Each point is reached from the start by the listed moves, each made once or not at all, plus a little noise. Is the number of moves made odd or even? Then give how often each move was made.

Moves:
(1): [ 0.50  0.29 -0.53]
(2): [0.16 0.54 0.37]
Start: [ 0.32 -0.06 -0.13]
Points:
[ 0.81  0.25 -0.66] => odd (1, 0)
[ 0.32 -0.05 -0.14] => even (0, 0)

Moves:
(1): [ 0.41 -0.01 -0.16  0.16  0.56  0.06  0.24]
(2): [ 0.14  0.57  0.05 -0.15  0.02  0.10 -0.11]
(3): [-0.01  0.02  0.42  0.13  0.20 -0.32 -0.08]
(4): [-0.08  0.10  0.08  0.50 -0.20  0.41 -0.24]
(5): [-0.26 -0.02  0.14 -0.15  0.38  0.23 -0.28]
(6): [ 0.28 -0.31  0.63 -0.09 -0.04  0.36  0.01]
Start: [ 0.27  0.58  0.09 -0.04 -0.18  0.23  0.24]
Points:
[0.60 0.66 0.01 0.60 0.19 0.71 0.24] => even (1, 0, 0, 1, 0, 0)
[-0.08  0.68  0.73  0.44  0.22  0.55 -0.34] => odd (0, 0, 1, 1, 1, 0)
[0.95 0.29 0.97 0.17 0.53 0.36 0.41] => odd (1, 0, 1, 0, 0, 1)
[ 0.40  0.55  0.06 -0.06  0.76  0.52  0.21] => even (1, 0, 0, 0, 1, 0)
[ 0.05  1.26  0.76  0.29  0.22  0.65 -0.46] => even (0, 1, 1, 1, 1, 0)

Moves:
(1): [ 0.38 -0.10  0.09 -0.02  0.41 -0.22  0.41  0.22 -0.25  0.16  0.15 -0.26
 -0.16 -0.02]
(2): [-0.13  0.67 -0.24  0.15  0.03  0.08  0.43  0.12 -0.08  0.14 -0.15 -0.20
 -0.02 -0.07]
(3): [-0.27 -0.13  0.41 -0.45 -0.10  0.13 -0.41  0.34 -0.01  0.17 -0.08  0.06
  0.15 -0.25]
(4): [-0.16 -0.01  0.23  0.39  0.17 -0.33  0.06 -0.05 -0.32  0.10 -0.56  0.40
 -0.07  0.20]
(5): [-0.34 -0.04  0.09 -0.27  0.52  0.33 -0.46 -0.04 -0.14 -0.41 -0.17 -0.45
  0.35 -0.26]
(6): [-0.18  0.11  0.21 -0.04  0.05  0.51  0.23  0.30 -0.23 -0.17  0.43  0.12
 -0.40  0.01]
(7): [-0.44 -0.21  0.16 -0.20  0.17  0.02  0.37  0.19  0.09 -0.18  0.14 -0.17
 -0.03  0.30]
(8): [ 0.00 -0.13  0.03  0.15 -0.06  0.00 -0.26  0.49  0.09 -0.27 -0.01 -0.13
  0.39 -0.07]
(9): [ 0.15  0.44  0.25 -0.16  0.18  0.01 -0.28  0.08  0.29  0.02  0.10  0.03
 -0.17  0.30]
(10): [-0.13 -0.07 -0.31 -0.06  0.32  0.25 -0.11  0.17  0.15  0.41  0.16 -0.10
 -0.20  0.22]
(11): [-0.19 -0.02  0.19  0.21  0.25  0.04 -0.14 -0.32 -0.25  0.40  0.68 -0.37
  0.50  0.30]
Start: [ 0.16 -0.23 -0.09 -0.43 -0.07  0.26 -0.34  0.05 -0.32 -0.18  0.23  0.00
  0.28 -0.04]
Points:
[-0.19  0.22 -0.66 -0.21  0.21  0.56 -0.35  0.85 -0.12  0.10  0.24 -0.36
  0.45  0.05] => odd (0, 1, 0, 0, 0, 0, 0, 1, 0, 1, 0)
[-0.04 -0.78 -0.15 -0.51  0.75  0.35  0.15  1.11 -0.24  0.00  0.60 -0.69
  0.25  0.33] => even (1, 0, 0, 0, 0, 0, 1, 1, 0, 1, 0)
[-0.09  0.32 -0.13  0.10  0.12  0.36 -0.25  0.33 -0.64  0.12  0.69 -0.75
  1.22  0.09] => odd (0, 1, 0, 0, 0, 0, 0, 1, 0, 0, 1)
[-0.59 -0.15  1.09 -0.39  1.55  0.62 -0.37  0.98 -1.02 -0.49  0.91 -0.95
  0.76  0.68] => even (1, 0, 0, 1, 1, 1, 1, 1, 1, 0, 1)
[-0.62 -0.45  0.82 -1.07  1.58  0.43 -0.99  1.46 -0.39 -0.20 -0.05 -0.62
  0.57  0.35] => even (1, 0, 1, 1, 1, 0, 1, 1, 1, 1, 0)
